Each row of a before or after table is a point. The points were changed in one or more steps. Then noise was added and the rows were shuffled. The steps act on columns, c1 being the first. What was done? A step turns or swaps two columns, mirrors them in a line or flattens them onto one, adds a multiple of one to another, or multiplies or shifts one. Angles are multiples of 10 degrees, from the lower column toward the higher: turns from -170 to 170, lines from 10 to 170 but not 90. Use the fewest steps. Two steps may share a column if one is a turn and the other turns, adds or multiplies; they go together, in the order done. Otherwise the lowest column goes first.

Before (13 x 3):
[[ 38 -36   6]
 [ -4 -14  48]
 [ 14 -53 -14]
 [ 15   4 -18]
 [ -4  15 -60]
 [ 20  22 -15]
 [-43 -25 -11]
 [-51  -5  -6]
 [-50  12 -51]
 [-14 -29   4]
 [-31 -48   6]
 [  1 -17  15]
 [-10 -14 -13]]
After, 13 rows:
[[  7 -15 -17]
 [-13 -48  -7]
 [ 39  20  -9]
 [ 56 -38  -4]
 [-28  -6  -7]
 [-24 -24 -20]
 [-33  13 -48]
 [ 17  15 -56]
 [  7 -31  -4]
 [ 22 -16   9]
 [ 18 -15  43]
 [ 37 -52 -28]
 [ 35   4 -16]]
Steps: shift c1 by 20; add 0.3 times c2 to c3

Before:
[[  7  -2  -6  12  -5  10  16 -15   2]
 [ 23  21  -9   9  21   1 -16  -1  -8]
 [  2  22  -9  -5   9  -7 -12 -20 -13]
 [-24 -16  -7  -2  -6   2  22  15  -6]
 [-20  -6  -3   6  -9   1   7   8   6]
 [-11 -15   2  41  24   5 -28 -22  15]
 [-10 -13  29  18  39  25 -22 -21   5]
 [ 14  -1 -27 -10   1  -4  -3 -15 -15]
 [ 14   5   0  10   8 -16   2 -13 -27]
 [ -1   5   6  25  41  -3 -16 -34  22]
 [ -8   2  -6   0 -28  -1   2   2  -6]
 [  3 -13  11   8   8 -13 -23 -10  30]]
After:
[[-49   1  -2   5  -9   2 -10   8   6]
 [ 58   5  -8   9  21   2  26  -1  -7]
 [-59   2  -7  -2  -6   2 -27  14  -7]
 [-27 -30   2  40  24   5  12 -21  16]
 [ 35   5  -1   9   9 -16   2 -12 -27]
 [  6   9  -9  -5   9  -8  23 -20 -13]
 [-21   2  -7   0 -29  -2   0   1  -7]
 [ -3  -7   6  25  41  -3  17 -35  21]
 [ 17   9  -6  14  -5  10 -13 -15   2]
 [-25 -25  28  19  40  25   6 -21   5]
 [  9 -27  11   7   8 -12  10 -11  30]
 [ 35  -3 -27 -10   2  -3   2 -16 -14]]
Steps: multiply c1 by 2.5; mirror c2 and c7 in the line at 20 degrees

Before:
[[ 32 -13  41  16 -12 -22  26  16  21  36   6  33 -23   0]
 [-19   1 -25 -31 -25  22 -25   3  29  41  39   6 -34  -9]
 [-29   7  -9  21  12  24  13  -5  24  36  34 -29 -26  11]
 [ 16  42  43  -6  -1  -8 -23 -31 -37  16  11  18   9 -24]
 [-16  -9  22 -25 -25  34 -15 -25  11 -15  -7  26  26  44]
 [-27 -12  -8 -42 -20   0   4  16 -23  31  -3 -35 -19   7]
 [-13 -34 -22  27  27 -20  23 -38  25  49  -6 -45  -7 -30]
 [-15   4  -9 -32 -23  -8  45 -49  26  -1  27 -23 -48  16]
 [-43  30   9   7 -40  40   1 -18 -18   0  17  18   7 -32]
 [ 20 -26  28  18  19 -17 -14  24  -1 -25 -39  -2  25  -9]
 [  6 -16 -25 -41  26 -21  10 -11 -37  -5  -5  31  16  25]
 [-32 -20  15  -9 -26 -33 -22  -9   7 -17   0  -7  17  33]
 [-11 -32 -30  17 -30  46  19 -39  -3 -11  16   8 -38  41]
 [ 30  -8  22  26 -35  26  37  -8 -22  -4  35  -2  13 -24]]
After (14 x 14):
[[-31   6  -7  22  13  32  14  -6  24  36 -28  33 -27  12]
 [ 17  43  39  -6   0 -11 -22 -32 -38  16  18  11   9 -31]
 [ 20 -26  26  16  19 -21 -14  25   0 -25  -3 -39  25 -14]
 [-20   2 -26 -33 -26  29 -25   2  28  41   6  39 -34  -5]
 [-42  30   2   7 -39  52   2 -18 -19   0  18  19   6 -34]
 [-16   4  -6 -34 -24 -10  45 -49  26  -1 -24  28 -47  18]
 [-33 -19  21  -9 -25 -44 -21  -8   9 -17  -7   0  18  31]
 [-11 -31 -23  18 -31  60  20 -39  -3 -11   8  16 -38  45]
 [ 33 -13  41  17 -10 -28  28  16  22  36  33   5 -22  -7]
 [  6 -16 -20 -40  28 -27  12 -12 -38  -4  32  -6  15  28]
 [-14 -34 -26  26  27 -26  23 -38  25  49 -45  -6  -7 -25]
 [-26 -11  -8 -42 -21   1   4  15 -23  29 -35  -4 -18   8]
 [ 31  -8  17  25 -36  34  37  -7 -21  -4  -2  35  13 -27]
 [-16 -10  29 -24 -24  45 -16 -25  12 -16  27  -8  26  40]]
Steps: turn c3 and c14 by -10 degrees; multiply c6 by 1.3; swap c11 and c12

Before:
[[ -6  16  18 -10  28  30  10  36 -11   6  22 -36 -16  38 -14   7   7 -18
  -24  30  31  17  21  26]
 [-10  23 -19 -18  -4  14  60  33   6  18  21  22  18  -7  22   9 -10 -23
   21  24   3  -3 -30  -9]
 [-11 -20 -22 -34   0  -4  19 -12  -1 -11  -9  24  -4  -2  33  13 -20 -18
   -8   8 -11  -6  -3 -15]
 [-17  24  35 -39 -18 -35  -3  -1 -15 -12  13   7  20  16  15 -11 -21  24
    5  26 -27  18  13  26]
 [-10  16  32 -35 -20   6  36  15 -29  24 -16  26  14 -24  33   3   3  34
  -22 -16 -16 -12  16   9]
 [ 10  -9  22   9  -3  22   6 -12   8  -5 -16 -29 -14  38  25  31  34 -29
  -14  10  19 -27 -17  28]
 [-17 -20   7  -2 -22 -12  10 -13  29 -26 -13 -18 -18 -18  -6  21  32 -11
  -28   7 -24  33 -19  12]
 [ -3 -23 -19   0  28 -18  26  21  -2  19   5 -13  24 -19  -9  28  34  34
   25  14  24  22  18 -17]
 [  1 -27   4  14 -11  21  17 -26  18   4  19   3 -21  37  32  23  20  18
   11  -5 -30  11 -23 -27]
 [ 20  -3  13 -31 -25 -20  14   2  -2 -21   6 -19  37  21 -14 -28  -1 -17
   16  18 -15  -5  26  12]
 [-23   6   0  21  35 -12  58  18 -18 -21  11   2 -14 -25  24   1  27   9
   10 -30  17  12  -6   3]]
After, 11 rows:
[[ -6  16  37  -9  12  31  10  35 -10  34   8 -23 -13 -20 -12  23   7   0
  -27  39  32  18 -30 -11]
 [ -9 -21   0 -33   8  -2  17 -14  -1   3   2  26  -6  20  30 -17 -21 -19
   -9   3 -11  -8  11 -11]
 [ -5 -23 -15   1  -3 -16  26  21  -1  16  16 -10  23  23  -8 -23  36  52
   27  19  25  23 -12 -23]
 [-11  21  -5 -18 -18  16  62  34   1  18 -33  30  17  20  17  -9  -8 -17
   21  15   1  -3  -6  -8]
 [ 11  -7  34   9   4  21   6 -12   9  14  -9 -26 -11 -27  26  25  28 -27
  -12  19  19 -29  24 -36]
 [ -9  15 -29 -33 -32   6  37  14 -25 -24  21  19  11 -30  33  10  -1  29
  -23 -22 -16 -13  10  -8]
 [  1 -25  34  18 -10  23  18 -29  17 -17 -30   1 -19 -12  32 -28  19  12
   13  -7 -30   9  -8 -20]
 [ 15  -2  20 -32   7 -19  14   0  -4 -20  19 -11  36 -18 -15  19   2 -29
   14  21 -15  -8 -16  25]
 [-18  27  11 -41   5 -37  -6  -1 -10 -31   3  14  22 -39  18  24 -25  11
    3  21 -27  20 -16   4]
 [-16 -20 -20  -3  11 -11  11 -15  26 -22 -10 -16 -21  -5  -7   8  35 -27
  -28  10 -27  37  20 -24]
 [-22   5 -21  20  36 -12  55  21 -16   8 -11  -8 -14   6  23   3  25  17
   12 -26  19  19  -6  -6]]
Steps: turn c3 and c14 by -100 degrees; turn c5 and c10 by 60 degrees; turn c10 and c18 by 30 degrees; turn c11 and c23 by -120 degrees; turn c12 and c20 by -20 degrees; turn c16 and c24 by -100 degrees
